Each row is a point. Each copy is the shape, with its points in the same order, turned, moved and blurred by noise. Some copies are also mirrored. Which?

Shape, 7 rows:
[[ 11 -15]
 [ -3 -14]
 [ -3  -9]
 [-13  26]
 [-12  -4]
 [ 94  29]
 [-14  -4]]
Copy 1 (7 x 2):
[[-13  23]
 [-17  10]
 [-15   7]
 [ 10 -18]
 [-15  -4]
 [ 65  74]
 [-17  -4]]
Copy 1 is: mirrored
Copy 2, 7 rows:
[[  7 -24]
 [ -9 -11]
 [-11 -11]
 [-16  26]
 [-22  -7]
 [ 95  15]
 [-18   2]]
Copy 2 is: only turned
Copy 3 (7 x 2):
[[ 20   9]
 [ 23  -5]
 [ 16  -7]
 [-17 -19]
 [ 13 -12]
 [-42  82]
 [ 13 -17]]
Copy 3 is: only turned

Shape (9 x 4):
[[ -3  -3  31 -15]
 [-29  33 -26  10]
 [ 59  48  11  26]
 [-19 -40  18  50]
 [-23  19 -67 -29]
 [-15  -1  22  24]
 [  4  52 -37 -37]
 [ 23 -50   3 -20]
 [ -3   4 -13  16]]
Copy 1 (9 x 4):
[[  4 -25   7 -19]
 [-15  12 -58 -11]
 [-45 -30 -15  62]
 [-58   1  24 -47]
 [ 21  49 -59   6]
 [-29 -13   0 -24]
 [ 32  14 -60  32]
 [ 15  27  54  -2]
 [-24   8 -18  -6]]
Copy 1 is: mirrored
Copy 2 (9 x 4):
[[  8  25  13  11]
 [-28 -32 -16  26]
 [ 68 -43  -5   8]
 [ 11  41 -57  45]
 [-54 -37 -18 -29]
 [  7  16 -15  37]
 [-20 -50  19 -20]
 [ 11  44 -26 -29]
 [  0  -5 -25  11]]
Copy 2 is: mirrored
Copy 3:
[[-26  27 -22  -4]
 [ 38 -15 -10 -23]
 [ 39  32  25  56]
 [-34 -37 -31  34]
 [ 31 -25  29 -63]
 [ -4  -7 -39  16]
 [ 46  18  28 -39]
 [-60  -2  27   3]
 [  8 -19  -4  -2]]
Copy 3 is: only turned

Shape:
[[-11   6  12  -6  18   0]
 [ 37 -50  44 -12 -66  34]
 [-47  18  46   9  15  16]
 [ 14   3 -12  53   9  17]
 [-44 -49  60 -31 -26  28]
 [-43  13   3  20  -3 -32]
 [ 16 -59  15  52  25 -12]
 [ 21  25  23  55 -37   9]
 [ -7 -72  19  32 -23 -22]
 [-12 -12  26 -26  -7   6]
 [-27 -27   5  21  28  19]
 [-23   1  69 -43 -28   8]]
Copy 1 (12 x 6):
[[  9 -15  -6 -11  15  -5]
 [-49  53 -22   9  -7  71]
 [  1  -2 -46 -16  39 -31]
 [-55 -36  17  -6  11 -11]
 [ -1  36 -79 -27  -1  31]
 [  0   2  -1 -33  -8 -50]
 [-50 -21  16 -72  13  26]
 [-67  19  17  13  22 -21]
 [-45  20  -5 -70 -24  25]
 [ 11  11 -24  -8   3  17]
 [-19 -38 -27 -38   6   2]
 [ 22  52 -48   4  22  13]]
Copy 1 is: only turned
Copy 2:
[[ -2 -10 -19   7  12  -5]
 [-11  58  45  31 -18  65]
 [-50 -21   5  28  39 -11]
 [  4  10  29 -35  -1 -30]
 [-53 -12  18  40  12  65]
 [ 20 -45  18   7  43  -3]
 [ -8   1  27 -65  25  32]
 [ 18  34  52   3  26 -25]
 [  6  -8  40 -33  30  66]
 [-21   0  -9  35  -2  33]
 [-28 -28  18 -28   2   5]
 [-35  14 -11  63  20  40]]
Copy 2 is: mirrored
Copy 3:
[[ 21  24 -11  -5  -7 -19]
 [  5 -14  56 -80 -11  33]
 [ -8   5 -17 -13 -22 -59]
 [-15   7 -37  -2 -11  34]
 [ 15 -31  38 -61  14 -49]
 [  7  -4  -3  37 -19 -25]
 [ 41 -37 -45 -18 -11  34]
 [-36   7  -3 -13 -54  32]
 [ 33 -61   7 -17  -5  24]
 [ 26  12  23 -24   0 -24]
 [  8 -10 -38 -15  16 -15]
 [ 13  11  49 -50 -25 -56]]
Copy 3 is: mirrored

Shape:
[[-29  23  15  39  17  34 -46  -6   7]
 [ 27 -58 -55 -19 -57 -15  41 -18 -14]
 [ 37 -30 -12   9  -6  -3  22  21  15]
 [-17  16  11  38 -49  42  37  15  -1]
 [-36  57  24  52  38 -11 -21 -14  -3]
 [ 64 -26   2  -1 -28 -46   0 -34  12]
 [  1  -3 -43  13 -52  16  12  28  30]
 [-32 -19  11  37   4  17   7  24 -11]
 [ 33 -36  33 -48   8 -41 -22 -65  24]
 [-40  10  20  43  20 -20 -40 -25  11]
 [-42  31  36  16  -2 -26 -26  22   8]
 [ 39 -12 -20 -48  -1 -21  18 -25   0]
 [ -9  26   8  33 -25  16 -32  30 -34]]
Copy 1, 13 rows:
[[-11 -15   1  46  -6 -25  23  13  45]
 [ 22  41 -22 -80  27  12 -39 -46  -6]
 [ -1  41 -22 -30   8  33  12   4   6]
 [-50   9   4   2  40  21 -16 -13  62]
 [ -4  -5  37  87 -30   6   8   6  32]
 [ 63  59   6 -26  29  18 -10  11 -10]
 [ -7  10 -14 -46  20  26  20 -35  56]
 [-33   0 -37  24  -9  12 -16   6  29]
 [ 78   7   5  -2  44  -4   3  32 -60]
 [ 25 -12  -8  68  -7 -10   6   8  26]
 [ 15 -37   8  44 -10  38  -3  21  45]
 [ 29  17  22 -48  14  13  -1  -8 -41]
 [-11  -6  14  -3 -22   3 -15  25  73]]
Copy 1 is: only turned
Copy 2:
[[ 12 -24  -2 -45   1 -25  -7 -24 -55]
 [  1   3 -51  26  -9  -3  69  39  61]
 [-24  34 -15 -12 -22 -30  15  28  26]
 [  8  41 -49 -19 -28  31  20 -21 -25]
 [ -9  -5  44 -27  26   6 -20 -16 -82]
 [-51 -28  11   2  -4 -15  23   1  60]
 [-21  11 -72  23 -22 -23  24   5  -6]
 [ 17  14  -2 -27 -38  -7  11  20 -41]
 [  7 -53  42  21  16 -23 -20  -4  69]
 [  5 -32  39 -12   0 -17   0 -11 -59]
 [-12 -21   6   6 -16   6 -37   4 -60]
 [-11  -2  -8   5  43  -9   0  32  59]
 [-20 -27 -39 -50 -21  19  -4  16 -48]]
Copy 2 is: only turned
Copy 3, 13 rows:
[[ 38 -11 -33  24   6  21  22 -45 -25]
 [-49  10   0 -95  19 -10  38  28  36]
 [-14  15 -27 -23  13 -25  37  43  -2]
 [ 40 -57 -25 -26  47 -11  38   7  12]
 [ 53 -12  28  47   2   5  25 -39 -30]
 [-42  31   4  -8 -13 -33  30  17  55]
 [ -9  -2 -33 -39  72  -8  54   3   3]
 [ 45 -13 -22 -19  10  22  40  15 -20]
 [-14  69   2  -9 -35 -24 -31  -8  53]
 [ 49  22   8  23  -8  19  37 -42  -3]
 [ 51  13  10  36  37  31  16  -3   5]
 [-43  28  13 -34   8 -27 -16  16  12]
 [  6 -38 -19  22  30  44  34  -3  -3]]
Copy 3 is: mirrored

Shape:
[[ 26  10  40  12   7  68 -33   5   2  -4  -5]
 [ 15 -53 -44 -34 -12 -19  -6  36 -60  67  -5]
 [  2 -34 -16 -11  52 -27 -31  48 -39  67 -32]
 [ 19  12 -31 -29  30 -20  12  19 -56  19 -30]
 [-14 -13 -53 -29  44 -18  -8  26 -34  47 -18]
 [ 24 -10  40 -21  35 -33  -6  55 -55  35  22]
 [-52   3  -4  25 -48   0 -12 -30  11 -35 -36]
 [-27   3  28  61  -4  51  23 -31 -11 -12 -20]
 [ 11 -46  -1 -41  30 -36 -17  30 -30  36 -40]
 [-43  23 -25  51 -45  -3 -18  16  -5 -10 -16]
 [ -6  26   2  20 -31 -23  60  40  51  28 -52]
 [ -3 -23 -39 -15  22 -40   2  -8   8  41  11]
 [ -5  42  31   6 -18  41 -27 -21 -17   6 -14]
 [ -7  16  47   4   3  19 -12 -25 -30  44 -23]
 [-58   3  11  -5 -17  44   8   1  -2 -17 -11]
 [ 26   1  27  21   4  36 -19 -21 -38 -22 -17]]
Copy 1 (16 x 11):
[[-12 -25 -60  46   3  57 -43  19 -14  -3   4]
 [ 37  28 -39 -43   6 -69 -14  37 -60  30 -18]
 [ 30  40 -64 -56  35 -19 -11  54  -5  17  19]
 [ 10   9  -4 -43  27 -24 -15  37   9   7 -38]
 [ 50   9 -13 -62  19 -25  -8  44  -6  24   2]
 [  2  75 -47 -10  11  11  10  58 -19  14 -24]
 [ -2 -51  -2  68 -15 -45  -6  -2  27 -16  33]
 [-39 -55  -5  66  32  14  -3  35   2  13  31]
 [ 10  45 -57 -43  13 -36 -22  13   7  26   5]
 [ 20 -58 -15  51 -28 -31  16  54  10 -26  21]
 [-12 -58 -56  -4 -20 -19  83  -5  32  24 -18]
 [  5   5   1 -51 -20 -23   8   9 -19   6  25]
 [ 10 -21 -23  62  28  30  -9   0 -12 -30  -4]
 [  6   4 -30  37  58  12  10   2 -16 -11  15]
 [ 27 -37   0  63  -3   3 -11   5  13  40  14]
 [-36 -10 -23  47  32  11 -45  31 -10 -14  -4]]
Copy 1 is: mirrored
Copy 2 (16 x 11):
[[  5  19  24  57 -27  -2   2 -41 -15 -27  31]
 [ 66 -27 -54  16   0  39  11  38  30  14 -43]
 [ 53 -42 -33  -9 -58  49 -31  10  13  -1 -28]
 [ 26 -54 -25  -9 -23  15  22 -12 -18  30 -36]
 [ 14 -54 -40  -2 -25  40 -16  -2   8  11 -54]
 [ 55  -5 -11  -7 -74  14  26 -16  43  32 -14]
 [-54  42 -10 -11  30 -17 -29  11 -39  10   9]
 [-57  18 -18  19 -25 -37  12   8 -33 -33  40]
 [ 52 -22  -2 -29 -30  53  -1  17   3   3 -35]
 [-26  20 -38  10  12 -46 -51   3 -17  28   5]
 [ 13 -17 -10 -60  21 -74 -22 -19   6 -39 -13]
 [-11 -43 -17 -18   7  32 -10   9  49   9 -20]
 [-14  25 -20  27  -6  -1   8 -52 -30  -3  36]
 [  1  13 -36  -5 -28  22  20 -32 -13 -19  38]
 [-44  46 -19  15  -6 -13   0 -17 -22 -20 -29]
 [ -8   6  12  37 -28   2  25  -2 -36  10  40]]
Copy 2 is: only turned
Copy 3 (16 x 11):
[[ 30 -10   4  69 -33  12   8 -26  -8  35 -60]
 [ 41  25 -28 -32 -52 -25  24  -4 -32  19  67]
 [ 37  46  -3 -10 -27   8  80  -3  16  37  36]
 [ -4  18 -12 -34 -45   6  57  34 -36  32  -2]
 [  5  22   6 -35 -52  36  52  13  -4  27  41]
 [ 55  43 -59   1 -13   6  41  32  14   7   0]
 [  0 -35  72 -11  10  -3  11 -42 -26 -46 -36]
 [ 45 -10  83  23  22   9  -7   8 -36  30 -52]
 [ 22  54 -33 -32 -29   2  63 -21  -1  26  18]
 [ 38 -61  65   3  -8  -8  27   1  -8 -32 -11]
 [  2 -31  32 -61  -2 -48  -2  26  59  22 -38]
 [-15  20  -3 -23   2  15   7   4   8   8  53]
 [ 21   7  36  44 -45   5   6   3 -14 -17 -63]
 [ 36  48  35  30 -27  -2   2   7   0   0 -38]
 [ 43 -23  46  -7 -17  41 -10 -26 -15  -5 -34]
 [ 21  13  20  49  -4  -3  20  -4 -47  15 -58]]
Copy 3 is: mirrored
Copy 4:
[[ 12  -5   3  15 -37  20 -52 -24  29  -6 -41]
 [ 46  23  60  21  28 -25  26  23  14 -70  44]
 [ 11  68  11  33  42 -14  14  36  35 -61   9]
 [-11  48  55   3  31  12  25   5 -12 -33   4]
 [ -2  68  38  30  31 -24  18   6 -10 -46  21]
 [ 11  61  31 -18  -3  32 -15  55  35 -29  29]
 [-10 -23   4  23 -15 -37  44 -56  26  56   0]
 [ 16 -12  10  57   2  17 -18 -38  12  70 -20]
 [  1  36  25  11  19 -25  29  55  22 -49  -6]
 [  2   5   3   7  10 -24  22 -74  41  30  30]
 [-57 -43  -6   6  69 -16 -16  -7  12  19  37]
 [  5  30  -5  18   7 -30  21  20 -34 -24  39]
 [-19  -3  17  32 -48  31  -9 -43  30   6  -9]
 [-12   7  13  60 -27  37  -1   4  29   0   1]
 [-12   9  45  37 -23 -37 -21 -29  21  41   1]
 [ 28   2  22  11 -26  32  -2 -22  20  12 -44]]
Copy 4 is: only turned

Shape, 16 rows:
[[-27 -14 -15  35 -26  32   1  27  14  -7  30 -32]
 [-24 -38 -10 -28 -22 -32  22  -1 -34  -1  14 -47]
 [-31  -9 -37 -31  25  37  15 -38 -27 -10  39 -11]
 [-34 -18 -26  28  10   0   8  25 -61 -24 -43  35]
 [ 44 -20 -15 -12 -56 -57   8  -5 -56  30 -43  11]
 [-15 -18 -23  -9 -15 -40 -33 -29  28 -13 -47 -12]
 [-16 -46  35 -51 -21 -50   4 -11  20   4  25  18]
 [-35 -17 -33 -51  35  -8 -27  29 -48   0   8   8]
 [ 61  19 -45 -37  27   5  -7   2 -58 -23 -34  25]
 [ 33 -56  27  18 -17  -2  47 -34  31   4 -23 -40]
 [-16  38 -40 -52 -50 -25  49  38  11   1  24   2]
 [-12  34 -43 -17  37  27  29   8 -42  22  11 -52]
 [-18 -26 -57  38 -11 -22  39  -5  25  21  -3  -5]
 [-36  21  26  -3 -43  16 -22  48  10  13 -44  38]
 [-27  39 -46 -41 -20 -18  22  48  -9 -14  20  40]
 [ 12  31   1  23  16 -21 -17 -15   5 -48   7  45]]
Copy 1, 16 rows:
[[ -2 -13  49 -15  24  20  24 -11 -43   0 -34 -52]
 [-16  -7  62 -56  35  46  -4  -8   6   2  -8  29]
 [-44 -29  39  23  -2  32 -17   8 -17  33  20   8]
 [ 10 -18  62  -8  36 -50 -32  34  -3 -43   9  -2]
 [ 29  56  13 -65  32   4 -40  10  56  -9 -12  17]
 [-11  58  28 -44   3  38 -30  30 -54 -32   5   8]
 [ 36  24  48 -33 -18  54  -1 -21 -25  -3   4  64]
 [  9 -23  34 -19  41 -12 -10  47 -33  35  28  37]
 [  3   3 -28 -14  24 -19 -27  43  26  -9  64  -9]
 [-11  34  12  -8  15  76  -5 -43   3 -69 -38   8]
 [  7   2  10 -80  10 -17 -26 -63 -34  37  15  -1]
 [-59 -43 -17 -11  40 -12  -6  11  -9  27 -11   0]
 [ -1  -6  28 -28  13  23 -72 -14 -37 -25 -36 -22]
 [ 28  56  40 -19   8 -61  19  -3 -52 -14 -11   4]
 [ 19 -15  21 -61  -5 -45 -30 -31 -44  35  39  -8]
 [ 21  -5   7 -26 -61 -12   0  31 -31 -39  24 -17]]
Copy 1 is: only turned
Copy 2:
[[-26   2  28 -27 -33 -11  24  56 -12  16  -8 -16]
 [ 26 -40 -24  -1 -67 -33  -1   9 -20 -14  -8 -24]
 [  4  -1 -30 -47 -51  39 -14   9 -29 -21  19 -44]
 [-12 -29 -47 -30  44 -42 -13  18 -11  16  29 -45]
 [ 32 -26 -52  16  -2 -55 -20 -47  21  26 -13  33]
 [ 30 -13   7  -5  -6 -25  17 -14  59 -27   2 -41]
 [ -5 -33  -2  -2 -58 -31  -1 -16  18 -73  29  23]
 [  0 -16 -54 -15 -24 -11  39  -3 -19 -12  61 -43]
 [ 37  38 -72   1  36  14  -8 -25 -16   7  31  -4]
 [ 26 -15  68  -6 -18 -29 -32 -15 -23 -27 -27  12]
 [-24  -7 -73 -14 -30   2  44  10   7 -43 -53  17]
 [  1  -6 -34  -5 -19  44  24   2 -65  19 -18 -48]
 [ 18 -53  18 -53  -2  -3  22   8   5   2 -34   0]
 [-87   7 -13   8  13 -49  25 -12  32  -7   9 -18]
 [-33 -12 -86 -29  -5  -1  41  23   5 -33  -8   6]
 [-17  -3 -19   8  41  31 -21  37  30 -33  37   7]]
Copy 2 is: only turned
Copy 3:
[[ 10  -7   8 -18  29  24  42  38 -12  -5  -5  -6]
 [  2 -12  43  -3 -30  19   2   9  -6 -14 -56  44]
 [-27  31  27  23 -27  60 -22  32  10  -6 -14 -11]
 [  6  54 -12 -18 -22 -18   5   7 -22  33 -82 -32]
 [  0 -10  32  19 -29 -65  -7 -66 -43  15 -47  30]
 [ 12  17  -5  36   8 -23   7   3  33  39 -30  58]
 [-30 -52  -4  14 -17 -33 -50  34  17   0 -34  50]
 [ 11  34 -14  34 -10  30 -49  29 -31 -14 -73   8]
 [-31  56 -24  33 -10  13 -31 -71 -41  12 -39  -2]
 [-21 -58  -2  -7 -33  -2  45 -35  44   8  -5  18]
 [  0   3  10 -43 -15  15 -35  17 -70  11  23  65]
 [ 40  37  21   1 -26  72 -14 -17 -24 -26  -7  -7]
 [ 17  21  -1  -2 -43 -29  43  27  -8  -3  14  13]
 [ 37 -19 -29 -23  41 -22 -32  12 -37  69 -29  -7]
 [ -3  44 -13 -26  -5   1 -45  28 -74  16  -3  32]
 [-36  58 -26 -15  37 -29 -31  -9  24  13  -3  -6]]
Copy 3 is: only turned

Shape (17 x 12):
[[ 10  39   8 -10   6  37 -13  -1  15 -29  23 -26]
 [ 45 -40 -49 -48  -1   8   8 -47  14  32 -51 -17]
 [-14  18  20  46  10 -45   4  12   7  27   3 -13]
 [ -4  -9   5   2 -56 -38  18 -39 -28 -49   1 -16]
 [ 26  -1 -13  45   7 -37  21 -14 -42  33   1  48]
 [ 38  -1   0  -6 -52 -28  10 -42 -10 -16  40 -59]
 [-42  -5 -25  -5  11 -36  26  12  26  19  12  72]
 [ 46 -41 -13 -35   1  37  45 -21  31   5 -68 -40]
 [-10  -9  23  -3  -3 -25  24  24 -35  19  27  25]
 [-54 -38 -11  15  15  -5  47   1 -38  -7  12  12]
 [-16  -9   1  13  24 -17  37  13  15  -8   8  43]
 [ 23 -16  34 -39 -22  -4   0   0  -6 -63  -7 -34]
 [-25  23 -34  31  18 -28 -29  49   1 -10  11  36]
 [-20 -37  -8  23  -2 -21  -3  35   0  18  24  29]
 [ -5  15  22  13 -61  35  21  28  -1 -29   7 -12]
 [-30  24  16 -25 -52 -13  -6 -21 -41  -6  -7  -4]
 [ 58 -14 -57 -60  23  25  70  24  30  16 -63 -47]]
Copy 1 (17 x 12):
[[ 21   6  -7 -20  24 -18 -57 -24  -3  31 -23  -5]
 [-15  11  20  22  32  73 -62  23  59 -24  -6  45]
 [-35  -8  -6 -29  -3  -2  -3  20 -33  28  40  -8]
 [ -2 -30 -63 -24  26  68  -1 -28   0  36  -9  34]
 [-76 -28  18 -10  -6  32  -6 -10 -28  12  17  56]
 [ 24  -6 -43   6  41  74 -51 -25 -41  25   6  17]
 [-76  34 -13 -60   2   0  20 -15  13 -30  11  22]
 [ 21 -13  50 -24  49  68 -57  46  59 -11 -35  21]
 [-30   9 -13 -54  -7   9  -3   6 -39  -1   4  56]
 [-23  28  -1 -45  14  17  45   9  -1  34  -6  64]
 [-45  10  11 -45  18   1  13 -10  -2  -7 -20  14]
 [ 38 -30 -48 -15  29  30 -24   3  -6   6 -57  13]
 [-65  27 -17 -22 -36 -19   5  -1 -14  31 -13 -15]
 [-26  29  -2 -29 -34  12  18   2 -20  -8   8  21]
 [ 29 -10 -19 -81 -17  23 -37 -25   0  38 -23   0]
 [ -6 -18 -72 -37  -2  21 -35  -3  17  36  13  56]
 [-18  36  50 -31  58  67 -88  76  32   2 -65  13]]
Copy 1 is: mirrored
Copy 2, 17 rows:
[[-26  21  18  22  -7  43   5   0 -30  13 -25  -8]
 [ 48  -5 -33 -49   2 -36   5 -36  17 -21 -40  -9]
 [ -6  58 -51  26  -7  -5   7  27 -23  41  45   1]
 [-35  27 -32  -1 -43  17  31  23  39 -37  25 -42]
 [ 23  10 -67  14 -59  -9 -26  20   5   8  49  32]
 [-36  45 -11  16 -41 -13  41  23  51  -9 -33 -14]
 [-34   3 -41 -23  12 -10 -45 -14 -15   4  84  27]
 [ 51  -1 -31   2  40 -22  -2 -27   5 -41 -50 -42]
 [-12   5 -21  12 -11  -3 -31  54  13  17  52   5]
 [-21 -35 -39  19 -13  -9 -20   8   9  21  66 -47]
 [-25  -4 -52  18  13   9 -35   4 -17   0  51   8]
 [-20   8 -11   1  18  43  30  45  17 -35 -22 -34]
 [-17   1 -21   5  -9  26  22   6 -49  26  77  41]
 [ -5  -3 -29  14  12   4   0  10  19  32  72  25]
 [ -7  33  32  53   0  34   5  12   9 -26  31 -28]
 [-10  39  12 -28 -42  21   2  33  13  -8  37 -44]
 [ 45 -27 -10   3  47 -71   1 -13 -43 -54 -52 -16]]
Copy 2 is: mirrored
